Each row is a point. Each copy is the shape, with its points in the same order, stretched, turned, moved and blurred by noise. Some copies are also mirrored. Which?
In the rows, 128 means zero.

Shape:
[[172 101 126]
 [128 136 118]
 [121 168 105]
 [101 167 170]
 [151 141 153]
 [151  73 102]
 [140 104 137]]
Copy 1:
[[123 115 169]
 [133 126 105]
 [145 109  66]
 [171 186  80]
 [163 143 135]
 [ 82 109 169]
 [117 143 150]]
Copy 1 is: only turned
Copy 2, 7 rows:
[[149 151  92]
 [111 136 124]
 [100 155 155]
 [116  81 154]
 [148 110 137]
 [111 169  48]
 [126 128  94]]
Copy 2 is: only turned
Copy 3, 7 rows:
[[185 180 134]
 [148 138 131]
 [142 116 118]
 [101 107 176]
 [153 136 165]
 [163 198 110]
 [148 169 138]]
Copy 3 is: mirrored

Shape (11 x 6):
[[ 83 161  64 150 133 136]
 [121 127 173 120 158 105]
 [171  77 112 161 121 123]
 [ 91  67 161  97 186 160]
 [105 117 113  98 175 145]
 [144 117 133 120 108 122]
 [128 126 139 101 149 126]
 [171 127 188 132  96 169]
 [101 136 145  92 120 108]
 [135 156  89 116  85 146]
 [104 137 144 136 131  82]]
Copy 1:
[[127 147  36 142 154 126]
 [124 106 142  87 160 147]
 [ 91 112 130 184 128  73]
 [ 98  65 114  48 108 143]
 [115 123  90  82 121 120]
 [127 129 139 152 120 126]
 [125 136 130 104 125 126]
 [ 87 128 167 165 114 174]
 [167 124 125  96 125 161]
 [130 178  96 171 108 126]
 [143 104 117 120 168 143]]
Copy 1 is: mirrored
Copy 2:
[[144 144  34 105 121 137]
 [ 93 117 143 146 164 163]
 [173 136 176 146 138 120]
 [ 91 119 130 214 206 138]
 [104 148  89 158 181 135]
 [124 155 149 136 125 133]
 [ 98 144 126 144 162 145]
 [124 174 195 176 115 181]
 [ 80 136 110 131 133 137]
 [131 194  95 115  99 132]
 [106 108 114 113 129 145]]
Copy 2 is: mirrored
Copy 3:
[[ 96 162 107 125  80 177]
 [ 98 118 183 125 166 105]
 [149 120 107 198 147 139]
 [ 55  63 152 146 184 118]
 [ 65 110 131 132 134 119]
 [140 115 130 137 129 127]
 [ 99 115 146 124 140 107]
 [159 117 119  96 173 119]
 [112 109 166 107 117 120]
 [149 145  88 106  80 147]
 [116 132 184 136 132 135]]
Copy 3 is: only turned
Copy 4:
[[151 135 128  78 147 192]
 [ 82 143 115 168 122 116]
 [169 136 133 122 112  78]
 [ 90  79  56 173  82 138]
 [122 134  78 143  95 166]
 [126 144 154 129  94 113]
 [112 149 113 153  97 135]
 [131 118 195 185  92 104]
 [ 82 142 135 131  96 140]
 [158 154 179  99  97 161]
 [ 90 150 131 122 142 116]]
Copy 4 is: mirrored
